Each point is reached from the start by the listed moves, each made 0, 1 or 2 times, or once backwards (-1), plus a little noise. Say if it took an odd or an even number of moves. Then give how often each move was made.

Moves:
(1): [ 13 -20  12 -25 -11]
(2): [-32  55 -19 -27 -16]
(3): [-32   6  10   0  -3]
Start: [ 3 16 -7  3  8]
Points:
[-74  95 -26   2  -1] => odd (-1, 1, 1)
[ 57 -79  34 -19   2] => odd (2, -1, 0)
[-72  51   3  28  11] => odd (-1, 0, 2)

Moves:
(1): [22  5  4 -5 -3  5  6 10 -9  4 -1  2  0 17 -5]
(2): [  3  17  -1   7   6  -1  -7 -11   8  -3 -12  -7   4  -4 -13]
(3): [  8  -6  17  -7   4  -5 -11  16  15 -12  -4  -1   0   7   9]
(4): [ -2   1   7  15 -11  -6  -1 -12  -6   3  -6   7   8  -1   7]
(5): [  8  -5  -1  13  10  -4  16 -12   3  -4  -7   1 -15   1  -2]
(6): [-23   6  11 -27  25  30 -11 -13 -21  -5  12  -2  24  19  25]
(7): [-10  -1   2  -7  -5  -4   2   3 -13 -21  -7 -40  10 -15  12]
(8): [ 10  -2  26   7   7  18  12  26 -12   0   7  23 -15   3 -16]
(9): [ 2 -7 -2  5 -7 22  4  6 10  3 -2  0 12  4  4]
(10): [-18   5   6  -3   8  -9  10   3   4  19  -6  -5   3   4   1]
(11): [ -8  19  -3  18  -1  -6   6 -21  19  -9  15 -24   9 -20  13]
(12): [-20  17  -2 -10 -11   7  27   1  21 -16 -18  34  22  11  18]
Start: [ -8  -1 -33   8 -15   4   7  -4   5 -19  -1  16 -15   4 -19]
Points:
[-18  72  18  30  18   1  73   1  70 -27 -45  30  -2  24 -26] => even (1, 2, 1, 0, 1, 0, 0, 1, 0, 2, 1, 1)
[  2   5 -12  53 -14 -38 -16 -56  10 -59 -29  24 -30 -21 -15] => even (-1, 1, 1, 2, 1, 0, 0, 0, -1, -1, 0, 0)
[-46  19  -4  17 -90  35  82   5  46 -95 -45   4  93  10  93] => even (1, -1, 1, 2, 0, 0, 2, 0, 2, 0, 1, 2)

Moves:
(1): [  3  -2 -10   3  -9   0   3  -9   3   9 -12   0  -7   3   2   1   8  -8
   2   4   6   2  -3  -6]
(2): [-2  6  4  3  5 -1 -1 -6  7  6 -4  0  1  5  2 -3 -3  0  0  9 -3 -2  0 -6]
(3): [ -4   0 -14  -3   6   6   6   0   4  11  -3   7  -6  -8   7   4   0  -8
 -12   6 -15   8   0  -3]
(4): [-4 -2  2 -3 -5 15 -1  1  3  7 -5 -5 -4 -5  1  5  5 11  0 -6 -5 -5 -6  7]
(5): [  5   0  -1   0  10   2   2  -3   1   1   3  -1   9   3  -8  -4   0   3
  -1 -15   2   0   0 -10]
(6): [-12   0   0  -9   1   5  -4   7   0  -5   6  -1  -3   3  10  -8   9  -1
   5   1  -2  -7  -8  -2]
(7): [ 6 -3  3  0  2 -3  5  6  4 -3  5 -5  1 -9 -2 -6  1  2  5  3  0  0  2 -4]
(8): [-2  4 -3  2  5  0  3  9  3 -7 -2 -7 -3  3  4  4  8 -2  1 -3  2 -7 -2  7]
(9): [-2 -3 -2 -3 -1 11  5  1  0  3  9 -7 -1 17  2  0 -2 -1  0 -3 -6  3  0  5]
(10): [-9 -2 -1  0  2 -3 -3 -8 -2 -5 -8 -7  1 -4 -5 -2 -6  0  2 -5  0  2 -3 -2]
(11): [-13  -2  -1   6  -2   2  -4  14  14   0   8  -1   5  -1   7   0   4  16
  -2   7   6   6  14  -9]
(12): [ 0  2 -5  2  1  4  0 -2 -3  4 -3  5 -7  0  0  4 -5  0  2 -7  1 -6  0 -2]
(13): [ -4   5 -12   0   0   0  -5  -6  10  -8   4   7  -2  -4   6   0  -6  -4
   8   2  -9  -2  -7  -1]
(14): [  0 -16   3   0   8  14  -1   0  -3  -9  -8   2   9  -3  -1   4  -4   5
   2  -2   3  11  -2   3]
(15): [  1   6 -10  -1   9   7   5  -7  -3   6   2  -6  -7   0   1 -11  -7  -2
   0  14  10   1   2   4]
(16): [ 1 -2 -1  2 -2 -2  2 -4  0 -4  2 -2  6 -3 -2  6 -7 -5 -9  9  1 -4 -2  1]
(17): [ -4  -2   5   2  -1   4   0  -1  -3 -12  -7  -1  -5   1  -4  -2   2   0
  -2  -2  -8  -5   5   1]
(18): [ 2  4  1  6  2 -4  4 -7 -6 -3  3  1 -1 -1 11 -1  5  3 -3 -6 -2  2 -5  3]
(19): [  6   5   3  -2   3  -3  -9 -11   3   7  -3  -4  -7   3   0   1   1  -4
   1  -7   5   0   5   0]
(20): [-8 -5  1  5  6 -2  4  5  2  4 11 -3 -2 -7 -4  5 11  7  6 -7 -5 -4 -6  3]
(21): [  2 -14   4  -3   3  -9   4   2   3   5  10   5   3   4   1  -3  -2  -1
   0   1   0 -11  13  13]
(22): [-7 15  0 -4  3  0 16 10 -1 -6  6  7 13 -5  0 -2  0 -9 11  1 10  3 12 -4]
(23): [-1  5 -4 -7 -1  1  3  2 -2  0  1 -5 -5  0  3  8 10  8  8  4 -8 -4  6  0]
(24): [-3 -8 -5  7  2  7 -5  0 -6 -2  2 -5 11  0  0  3 -2 -4  1 -2 -6  4  1  3]
Start: [-2  0 -2  0 -9  0 -2  5  1 -1  4  5  5  5 -4 -1 -3 -4 -1 -4 -5 -1  0 -3]
Points:
[ 45 -48  31 -39  19  26 -19 -19  25  27  27  26  -9  16  10 -27 -10   9
 -11 -75 -48 -17 -11  17] => even (-1, 0, 1, 2, 2, 1, 2, -1, 1, -1, -1, 0, 1, 1, -1, -1, 0, 1, 2, -1, 2, -1, -1, -1)
[-25  42   2 -33 -16 -41  20   2  43  10  44  19   2  -9  19  -6  27 -35
  40  13  -6 -46  21 -33] => odd (1, 1, 0, 0, 0, 2, 1, -1, 0, 0, 0, 0, 1, -1, -1, 2, 0, 0, 2, 1, 1, 2, 1, -1)
[-53 -95 -15   1  11  46   9  18  31 -25 -18 -49  19  24  29 -27  10  14
 -25  82 -23  -2  34  -6] => odd (2, 2, 1, 0, 0, 2, 2, 1, 1, 2, 2, -1, -1, 2, 1, 2, 2, 0, -1, -1, 2, -1, 1, 1)
[-54 -22 -51   1   0   4  59  73  32  18  24  -3  45  -7   8 -12  21 -27
  10  28  20  52  64 -28] => odd (2, -1, 2, -1, 0, 0, 1, 1, 1, 2, 2, -1, -1, 0, 0, -1, -1, -1, -1, 0, 1, 2, 0, 1)
[-25  95 -37 -15  16   1  28 -25  25  20  54   5   7   9 -10   6  -1   4
  62 -22   8 -23  -3 -47] => odd (0, 1, -1, 0, 2, 0, -1, -1, 1, 0, 0, 1, 2, -1, 1, 1, -1, 0, 1, 2, -1, 2, 2, -1)
[-94  20  -4  -1  -6  79  33  88  28 -26  37  -9   7  17  32  24  63   1
   3 -37 -43 -22 -21  10] => even (0, 0, 1, 2, 0, 2, -1, 2, 2, -1, 1, 0, 0, 0, -1, 1, 2, 0, 0, 2, -1, 2, -1, 0)
[-30  49 -30 -24 -52  36 -12 -44  22  24 -33  -7 -63  11  -1  14  34 -34
  50 -12 -50 -11 -20   0] => odd (2, 0, 0, 2, -1, 0, -1, -1, 1, 0, -1, -1, 2, -1, 0, -1, 2, -1, 2, 1, -1, 1, 1, 0)
[  2  23 -13 -18  24  48  16  -6 -11  15 -33 -47  12 -23 -10 -16  22 -16
  43  52   8  11   4 -20] => even (1, 2, 0, 1, 0, 1, 2, 0, -1, 0, -1, -1, -1, 1, 2, 0, 0, -1, 1, 0, -1, 1, 2, 2)
[-36  26 -62  -1  66  25  -5 -57   5 -12  -2   6   4 -26  31  17 -15   2
  11 -14 -49  49 -34 -24] => even (-1, 1, 2, -1, 1, 0, -1, 0, 0, 2, 0, 0, 2, 2, 1, 0, -1, 2, 1, 1, -1, 0, 2, 0)
